Each row is a point. Two turns around zero, p and q, are shown by what they do to some points. Write where each new point lands after one turn and then the other. Backwards means that the second turn is done in reverse. Each puzzle has new turns, and all numbers are rounded.
In the rows, zero is written as 128.

Turn p:
[129 147 103] => [130 142 100]
[107 149 157] => [115 158 154]
[115  45 107] => [ 97  47 125]
[155 160 156] => [164 158 147]
[135 140 118] => [136 136 115]
Turn q:
[ 88 150 109] => [ 85 150 119]
[144 106 129] => [145 108 123]
[177 108 189] => [186 102 177]
[ 83 127 101] => [ 80 128 108]
[142 169 100] => [136 174 106]
[133 108 140] => [136 107 135]
Where do these land?
q, then p: [147  91 173] => [150  87 168]
p, then q backwards: [149 184 106] => [165 165  91]
p, then q backwards: [126  98 115] => [117  97 125]
p, then q: [ 91 139 118] => [ 91 143 127]

Turn p:
[135 108 130 131 141 118] => [127 106 134 135 138 121]
[133 116 128 134 117 132] => [132 120 131 137 118 136]
[103 123 132 131 116 129] => [106 134 134 131 113 132]
[133 113 111 124 114 130] => [130 112 114 131 114 139]
[104 110 102 135 138 124] => [ 96 115 111 140 134 135]
[133 123 141 102 128 134] => [133 119 139 102 125 130]
[136 122 134 137 138 149] => [136 127 140 134 142 147]
[138 225 136 122 135 119] => [160 206 108 104 146  92]
[136 112 139 137 126 118] => [132 114 141 140 124 120]
Turn q:
[136 158 125 112 139 121] => [131 156 126 115 142 113]
[157 147 139 133 117 126] => [149 156 128 135 114 127]
[103 119 116 143 125 109] => [105 109 115 142 127 114]
[107 112 123 119 110 126] => [112 107 121 115 114 128]
[154 156 152 133 140 141] => [147 165 152 136 132 133]
[131 124 134 126 128 153] => [130 129 140 122 128 151]
[140 157 115 146 129 130] => [125 159 115 145 134 131]
[136  75 126 106 137 141] => [153  82 132 108 137 148]
[ 90 103 122 133 128 104] => [102  89 123 133 127 107]
Where do these land?
p, then q backwards: [131 107 129 152 116 123] => [126 114 139 157 124 124]
q, then p: [106 119 107 136 108 149] => [102 130 122 126 118 161]
p, then q backwards: [116 145 135 123 140 124] => [121 149 127 117 137 125]
q, then p: [116 114 140 132  92 130] => [123 124 131 131  89 142]
q, then p backwards: [140 124 143 116 177  88] => [163 138 153 134 165  94]
p, then q backwards: [129 131 136 137 125 150] => [138 133 135 134 131 148]
p, then q backwards: [132 150 118 135 117 126] => [146 143 120 132 118 121]
q, then p: [128 133 121 126 113 157] => [127 143 126 113 123 154]
p, then q backwards: [155 129 124  95 164 105] => [128 108 112  89 156 101]

Turn p:
[130 136 110 144 146 115  92 129 125] => [128 130  98 132 146 116  96 123 126]
[128 142 128 142 124 143 101 149 119] => [127 150 111 137 121 142 102 137 127]
[ 89 104 104 141 104  98 141 108 141] => [ 99  82 113 143 112 111 146 108 146]
[138 155 146 129 136 143 133 138 146] => [138 164 142 135 136 129 132 133 139]
[136 126 155 103 136 128 150 149 129] => [136 134 165 115 125 125 135 154 130]
[148 108 132 116 122 136 160 135 141] => [154 116 148 120 122 138 154 138 138]
[122 117 116  95 113 130 145 115 134] => [120 113 136  98 118 133 152 118 137]
[147 160 132 146 145 129 126 136  99] => [138 159 114 137 137 117 123 146  96]
[114 127 119 151 152 138 100 114 107] => [111 126 105 142 155 140 106 122 106]
[129 105 139 114 103 119 131 107 138] => [131 105 148 120 108 129 133 102 131]
Turn q:
[110 126 102 120 109 140 137 117 142] => [108 129 104 120 106 141 137 123 141]
[145 130 115 144 121 134 119 110 118] => [146 128 112 144 116 130 125 115 117]
[123 139 121 116 130 103 142 119 138] => [125 141 118 115 132 106 138 126 146]
[126 107 107 138 141 113 135 132 123] => [119 113 106 137 140 114 136 138 120]
[140 137 106 127 135 121 143 156 136] => [136 135 115 130 134 127 143 164 137]
[130 127 130 118 141 149 130 113 120] => [132 127 126 123 140 148 134 109 123]
[105 143 113 146 134 135 132 126 137] => [107 148 118 148 127 135 133 128 135]
[129 127 114 130 127 136  94 125  82] => [136 135 113 127 127 137 107 121  76]
[138 121 147 123 138 116 112 144 150] => [134 117 144 126 142 121 104 143 146]
[134 122 225 119 104 135 136 138 135] => [136 107 223 112 116 123 123 114 139]
Where do these land?
p, then q: [117 143 132 121 107 127 118 155 116] => [118 146 132 118 100 132 113 145 127]
p, then q: [113 141 135 124 186 136 122 121 113] => [112 150 136 132 182 132 123 134 109]
q, then p backwards: [112 140 125 124 126 124 148 120 123] => [121 149 124 120 122 131 141 117 131]
q, then p backwards: [168 141  85 127 112 141 134 119 141] => [160 126  91 149 101 143 131 151 136]
q, then p backwards: [124  93 132 165 128 124 117 123 139] => [103 103 135 159 126 104 122 123 127]
q, then p backwards: [125 125 134 121 106 149 128 124 148] => [119 113 130 116 102 139 123 135 138]
p, then q: [125  96 131 118 136 126 178 144 150] => [125  88 160 130 137 126 153 150 153]
q, then p: [118 121 107 120 122 135 110 119 149] => [117 124 108 119 129 143 121 113 150]
p, then q: [119 144 138 113 112 117 116 138 150] => [123 142 136 120 113 117 109 123 154]
p, then q: [128 130 139 113 128 117 109 125 102] => [125 135 131 107 127 124 110 123 103]
p, then q: [165 128 139 153 149 120 121 123  71] => [160 133 120 132 140 121 127 141  61]
q, then p backwards: [122 134 140 137 124 120 135 124 136] => [121 135 139 128 123 120 133 127 141]

Turn p:
[109 134 178 157 118 140 184 128  83 130 128] => [142 144 177 144 100 143 174  93  88 133 133]
[127 121  93 114 124  85 119  82 154 103 112] => [110 151  93 112 140  84 108 103 162 107 130]
[155 111 152 168 172 123 169 121  86 138 134] => [157 115 148 173 151 109 160  93  84 145 121]
[111 109 116 123 110 143  96 142 104 118 118] => [116 106 124 113 100 135 106 136 112 110 106]
[109 112 116 158 155 119 153 129 136 181 140] => [ 86 126 127 166 143 116 153 131 110 168 134]
[118 104 159 137 142 117 160 150 100 143 181] => [137 105 156 142 115 111 151 128  83 158 171]
[128 129  73  65 146 136 134 100 170 120 107] => [102 143  64  83 175 129 135 136 150 104 134]
[137 138 166 160 108 175 102 131 128 123 156] => [155 100 144 158  94 177 119 125 144 132 137]
[119 126 145 124 120 125  95 160 157  95 103] => [123 114 160 114 128 129 107 154 160  90 120]
[142 161  98 127 100 137 115 151 139 103 126] => [150 152 110 126 110 137 116 168 147 106 117]
[128 182 153 128 132 139  96 129 108 131 134] => [152 149 148 133 129 171  86 128 121 137 130]
[155 109  87  76 109  98 115 112 170 151  96] => [108 132  84  72 154  96 125 140 175 147 102]
Turn q:
[125 111 143 133 135 133 136 116 116 127 117] => [123 118 150 137 132 129 136 112 120 126 127]
[154 128 156 129 139 102 146 100 142 104 137] => [154 141 140 124 140 100 132  90 140 116 152]
[150 113 102 137 113 131 118 101 149 135 162] => [146 126 101 131 116 154 105 103 147 144 149]
[ 80 165 117 147 118  95 109 116 129 104 103] => [ 80 175 116 140 114 101 117 126 134 106 103]
[150 157 149 130 121 126 138 101 101 219 122] => [155 163 148 136 143 142 143 123  98 212 103]
[ 96 121 160 103 121 138 110 165 117 111 139] => [109 110 158 116 105 109 121 172 120 116 145]
[146 110 133 103 113 162 105 123 143 106 100] => [139 100 153 101 112 145 112 123 151 108 102]
[136 102 134 145 147 102 108 121 132 191  98] => [135 118 141 177 160 122 111 124 134 175  95]
[124 101 153 158 119 129 180 117 127 165 116] => [127 123 152 164 139 139 183 108 137 160 136]
[156 125 114 103 112 131 191 109 144 102 118] => [148 114 109  90 124 123 180  87 148 118 129]
[150 154 126 156 134 131 111 112 132  98 121] => [143 162 127 129 133 140 111 112 130  91 121]
[136 141  52 111 129 135 104 135  89 105 157] => [127 116  60 107 104 147  97 132  81 108 123]
[ 42 132 108 131 175 136 112 153 146 116 119] => [ 38 121 118 129 163 121 110 164 132 106 131]
[147 133 145 104 117 141 126 225 125 109 183] => [169 104 119 109 109 118 136 218 119 105 177]
Where do these land?
q, then p: [137 112  83  99 114  58 110  99 120 129 137] => [101 147  83 126 112  80  89 113 147 154  93]
p, then q: [106 122 149 175 117 119 145 125  98 117 104] => [123 164 166 146 103 119 151 100 127 117 120]
q, then p: [134 138 136 114 144 159 147 100 105 155 125] => [131 124 128 110 146 158 140  99  96 150 125]
q, then p: [150 110 155 184 109 148 133 130 107 111 139] => [175 120 136 165  96 150 149 110 138 116 136]
q, then p: [145 128 155 122 153 152 143 148 112  97 111] => [163 110 150 112 142 117 142 113 110  99 142]
q, then p: [132 135 140 113 115 147 156 136 172 110 121] => [130 129 125 103 149 128 159 142 155 118 161]
p, then q: [131 143  94 134 156  91 133 127 176 112 135] => [119 153  88 141 163 103 109 149 139 107 151]
q, then p: [108 117 143 117 124 145 133 142 101 116 173] => [140 110 131 117  86 126 127 137  99 141 157]
q, then p: [123 138  50 108 106 162 118 155 112 196 107] => [ 82 117 102 109 129 158 160 170  97 134  48]
q, then p: [100 105 121 136 122 157  81 105 113 151 108] => [ 92 103 152 130 105 170 111 111 132 125  98]
p, then q backwards: [135 115 159 121 158  44 120 147 203 121 144] => [102 112 201 105 170  88 126 146 198 129 144]
q, then p: [134 174 152 111 118 154 118 122 117 121 132] => [158 144 144  88 131 157 119 136 121 132 132]
